Rows are points. Each copy is the shape, with its points in the same order, turned, moved and blurred by noise. Some copies are also mirrored. Which?

Shape (6 x 2):
array([[ 0.064, -0.006],
       [-0.022,  0.014],
       [ 0.046, -0.041],
       [-0.053,  0.027],
       [-0.065,  0.059],
       [ 0.000, -0.018]])
Copy 1:
array([[ 0.052,  0.043],
       [-0.015, -0.021],
       [ 0.069,  0.005],
       [-0.042, -0.028],
       [-0.067, -0.019],
       [ 0.034, -0.024]])
Copy 1 is: only turned
Copy 2 (6 x 2):
array([[ 0.050, -0.042],
       [-0.023,  0.010],
       [ 0.062, -0.005],
       [-0.054,  0.022],
       [-0.088,  0.012],
       [ 0.014,  0.015]])
Copy 2 is: mirrored
Copy 3, 6 rows:
array([[ 0.000,  0.061],
       [ 0.006, -0.021],
       [-0.042,  0.051],
       [ 0.017, -0.052],
       [ 0.044, -0.067],
       [-0.019,  0.007]])
Copy 3 is: mirrored

Shape (6 x 3):
array([[ 0.000, -0.015,  0.015],
       [ 0.016, -0.066,  0.006],
       [ 0.039, -0.034,  0.036],
       [ 0.014, -0.019, -0.056],
       [-0.055,  0.021, -0.081],
       [-0.009,  0.047,  0.051]])
Copy 1:
array([[ 0.005, -0.021,  0.023],
       [-0.048, -0.025,  0.041],
       [-0.016,  0.000,  0.057],
       [-0.044,  0.011, -0.034],
       [ 0.000, -0.022, -0.096],
       [ 0.071, -0.003,  0.024]])
Copy 1 is: mirrored
Copy 2, 6 rows:
array([[ 0.015,  0.024, -0.037],
       [ 0.037,  0.068, -0.028],
       [ 0.013,  0.057, -0.072],
       [-0.020,  0.053,  0.015],
       [-0.018, -0.019,  0.060],
       [-0.012, -0.028, -0.081]])
Copy 2 is: mirrored

Shape:
array([[-0.024, -0.059, -0.014,  0.022],
       [ 0.037,  0.033,  0.003,  0.056],
       [ 0.019, -0.092, -0.009,  0.073],
       [ 0.021, -0.063, -0.017, -0.020],
       [ 0.025,  0.099,  0.014, -0.005],
       [ 0.003,  0.003,  0.016, -0.008],
       [-0.026, -0.033,  0.042,  0.003],
       [ 0.051, -0.053,  0.025, -0.045],
       [-0.016,  0.002, -0.055, -0.003],
       [-0.006,  0.010, -0.003, -0.050]])
Copy 1, 10 rows:
array([[ 0.000, -0.060,  0.023,  0.046],
       [-0.044,  0.018, -0.039,  0.035],
       [-0.039, -0.055,  0.040,  0.104],
       [ 0.043, -0.019,  0.026,  0.068],
       [-0.004,  0.058, -0.071, -0.031],
       [ 0.014,  0.006,  0.004,  0.011],
       [-0.001, -0.021,  0.046,  0.002],
       [ 0.052,  0.030,  0.045,  0.065],
       [ 0.036, -0.044, -0.044,  0.030],
       [ 0.056,  0.002, -0.009, -0.003]])
Copy 1 is: only turned
Copy 2, 10 rows:
array([[ 0.041, -0.034,  0.049,  0.005],
       [ 0.052,  0.072,  0.000, -0.007],
       [ 0.125, -0.023,  0.057,  0.001],
       [ 0.055, -0.041,  0.013, -0.042],
       [-0.016,  0.090, -0.035, -0.019],
       [ 0.027,  0.001, -0.007, -0.006],
       [ 0.022, -0.039,  0.002,  0.037],
       [ 0.054, -0.040, -0.038, -0.061],
       [-0.002,  0.013,  0.051, -0.033],
       [-0.018, -0.013, -0.013, -0.038]])
Copy 2 is: mirrored
Copy 3 (10 x 4):
array([[-0.041, -0.062,  0.021, -0.013],
       [-0.064,  0.050,  0.030,  0.042],
       [-0.077, -0.074,  0.072,  0.035],
       [ 0.000, -0.066,  0.023,  0.043],
       [-0.010,  0.105, -0.015,  0.019],
       [ 0.005,  0.017,  0.023,  0.013],
       [-0.007, -0.029,  0.055, -0.021],
       [ 0.032, -0.037,  0.049,  0.062],
       [-0.027, -0.018, -0.037,  0.020],
       [ 0.035, -0.002, -0.020,  0.006]])
Copy 3 is: only turned
Copy 4, 10 rows:
array([[ 0.022, -0.053, -0.020, -0.023],
       [-0.069, -0.010,  0.018,  0.024],
       [-0.039, -0.109, -0.033, -0.047],
       [ 0.002, -0.023, -0.046, -0.044],
       [-0.057,  0.071,  0.036,  0.047],
       [-0.015,  0.007,  0.009, -0.014],
       [ 0.017, -0.022,  0.024, -0.043],
       [-0.020,  0.015, -0.043, -0.080],
       [ 0.021, -0.010, -0.032,  0.042],
       [ 0.020,  0.039, -0.014, -0.002]])
Copy 4 is: mirrored

Shape:
array([[-0.009,  0.108, -0.008,  0.037],
       [-0.056,  0.014,  0.026, -0.027],
       [-0.045, -0.016,  0.042,  0.041],
       [ 0.017, -0.031, -0.018,  0.025],
       [ 0.029, -0.003, -0.016, -0.119],
       [ 0.016, -0.021, -0.020, -0.027],
       [ 0.029,  0.022,  0.001,  0.007],
       [-0.017, -0.028,  0.016,  0.042],
       [-0.040, -0.023,  0.078,  0.006]])
Copy 1 (9 x 4):
array([[ 0.020, -0.002, -0.005,  0.132],
       [-0.034, -0.007, -0.040,  0.026],
       [ 0.032, -0.049, -0.042,  0.010],
       [ 0.039, -0.008,  0.032, -0.003],
       [-0.042,  0.107,  0.019, -0.014],
       [-0.001,  0.030,  0.023, -0.008],
       [ 0.031,  0.034,  0.010,  0.039],
       [ 0.036, -0.037, -0.009, -0.002],
       [ 0.019, -0.021, -0.077, -0.010]])
Copy 1 is: mirrored
Copy 2, 9 rows:
array([[ 0.018,  0.037,  0.031, -0.106],
       [-0.030, -0.031,  0.033, -0.001],
       [ 0.047, -0.028,  0.016,  0.020],
       [ 0.013,  0.054, -0.010,  0.034],
       [-0.127,  0.037, -0.035,  0.015],
       [-0.036,  0.045, -0.014,  0.027],
       [ 0.000,  0.040, -0.030, -0.018],
       [ 0.038,  0.013,  0.001,  0.035],
       [ 0.014, -0.062, -0.012,  0.029]])
Copy 2 is: only turned
Copy 3 (9 x 4):
array([[-0.061, -0.077, -0.003,  0.057],
       [ 0.028, -0.048, -0.006, -0.027],
       [ 0.076, -0.049,  0.004,  0.033],
       [ 0.030,  0.026,  0.044,  0.038],
       [-0.029,  0.053, -0.007, -0.082],
       [ 0.004,  0.028,  0.035,  0.000],
       [-0.011,  0.003, -0.005,  0.035],
       [ 0.061, -0.013,  0.026,  0.043],
       [ 0.087, -0.039, -0.036,  0.011]])
Copy 3 is: mirrored

Shape (12 x 6):
array([[-0.001, -0.042, -0.030, -0.038,  0.062,  0.004],
       [ 0.037,  0.007, -0.025,  0.007,  0.037, -0.067],
       [-0.031, -0.023, -0.030, -0.029, -0.004,  0.020],
       [-0.001,  0.022, -0.010,  0.025, -0.006,  0.038],
       [-0.028, -0.042,  0.010, -0.034,  0.001, -0.075],
       [-0.004,  0.021,  0.101,  0.026,  0.020,  0.038],
       [-0.024,  0.023,  0.012,  0.009,  0.012,  0.009],
       [-0.023, -0.045, -0.030,  0.040, -0.008,  0.040],
       [-0.011, -0.002,  0.053, -0.006, -0.007, -0.029],
       [-0.035,  0.022, -0.013, -0.019,  0.023,  0.032],
       [ 0.040, -0.004, -0.007, -0.026, -0.005,  0.011],
       [ 0.130, -0.018, -0.018,  0.080,  0.166,  0.009]])
Copy 1:
array([[-0.063,  0.020, -0.012,  0.045, -0.048,  0.011],
       [-0.005, -0.012, -0.008, -0.026, -0.055, -0.059],
       [ 0.007,  0.033, -0.019,  0.047, -0.002,  0.030],
       [ 0.021,  0.002,  0.042,  0.009,  0.009,  0.029],
       [-0.017, -0.020, -0.095,  0.005, -0.018, -0.020],
       [-0.032, -0.099,  0.040,  0.022,  0.037,  0.043],
       [ 0.017, -0.033,  0.003,  0.019, -0.015,  0.030],
       [-0.003,  0.038,  0.001, -0.025,  0.013,  0.065],
       [-0.001, -0.062, -0.030,  0.003,  0.020,  0.000],
       [ 0.012, -0.008,  0.009,  0.049, -0.031,  0.041],
       [-0.010,  0.006,  0.010,  0.038,  0.011, -0.024],
       [-0.130, -0.012,  0.125, -0.077, -0.087, -0.041]])
Copy 1 is: mirrored
Copy 2, 12 rows:
array([[ 0.003, -0.049, -0.016,  0.064,  0.035, -0.009],
       [-0.057,  0.022, -0.060,  0.023,  0.032,  0.018],
       [ 0.033, -0.014,  0.015,  0.042, -0.012, -0.013],
       [ 0.051,  0.002, -0.023, -0.014, -0.021,  0.014],
       [-0.051,  0.026,  0.044,  0.041,  0.018, -0.017],
       [ 0.027, -0.017,  0.022, -0.103,  0.034,  0.014],
       [ 0.035,  0.013, -0.004, -0.010,  0.015,  0.011],
       [ 0.044, -0.019,  0.018,  0.023, -0.031,  0.049],
       [-0.020,  0.015,  0.027, -0.031,  0.020, -0.010],
       [ 0.063,  0.006, -0.008,  0.014,  0.020, -0.018],
       [-0.005, -0.028, -0.029, -0.005, -0.016, -0.013],
       [-0.027, -0.106, -0.137, -0.011,  0.092,  0.109]])
Copy 2 is: mirrored
